Each row is a point. Before rounding, the points of a table are all equally far from one centre. They may lie mostly on one side of it. Where is the centre, to within rounding?
In the rows, zero is written as 128.

Points (8 x 2):
[[176 117]
 [146  93]
 [119 193]
 [145 193]
 [183 139]
 [162 101]
 [183 150]
 [139 194]]
Centre: [132 143]

Points:
[[116 113 164  79  76 142]
 [119 142 208 108  85 112]
 [175  97 162 165 117  99]
 [159  89 232  98 133 163]
 [137  52 176 112 113 152]
 [ 93 187 182 108  86 148]
 [157 124 163  72  89 125]
 [167  71 207 113 123 207]
 [145 160 160  66 112 123]
 [152 106 174  86 161 108]
 [126  69 158 142 123 109]]
Centre: [141 136 167 139 131 170]

Points (15 x 12):
[[ 55 122  57 130  69 170 148  54 130 131  43  73]
 [105  74 104 137 142 170 141 162 111 140  76 111]
 [104 122 147 125 137 187 162  53 101 165 105  91]
 [ 92  91  84  65 109 137 150  49 124 127  86  80]
 [139 138 142 133 108 145 149  52  74 105 105 101]
 [106  89  86 136 161 168 125  51  98 136 121 124]
 [ 71 156  73 175 122 144 205  80 162 110  88 146]
 [ 55  93 101  96 113 111 173 102 111  94  45 113]
 [ 73  88 103 151 106 164 182 110 109 122 123  51]
 [106  99 120 154  90 171 162 120  79 134  87  57]
 [ 61 173 123 169 123 126 145 135 133  96  91  50]
 [ 38  73 135 140  94 173 156 105 135  60  62 108]
 [ 72 132 106 116 119 131 198  80  82 132  56 115]
 [120  88 111 196  63 162 132  69 108 110 107  93]
 [ 56  92 132 139  99 124 149  99 118 168 108 129]]
Centre: [ 96 125 109 140 118 158 139  89 147 109  77 102]
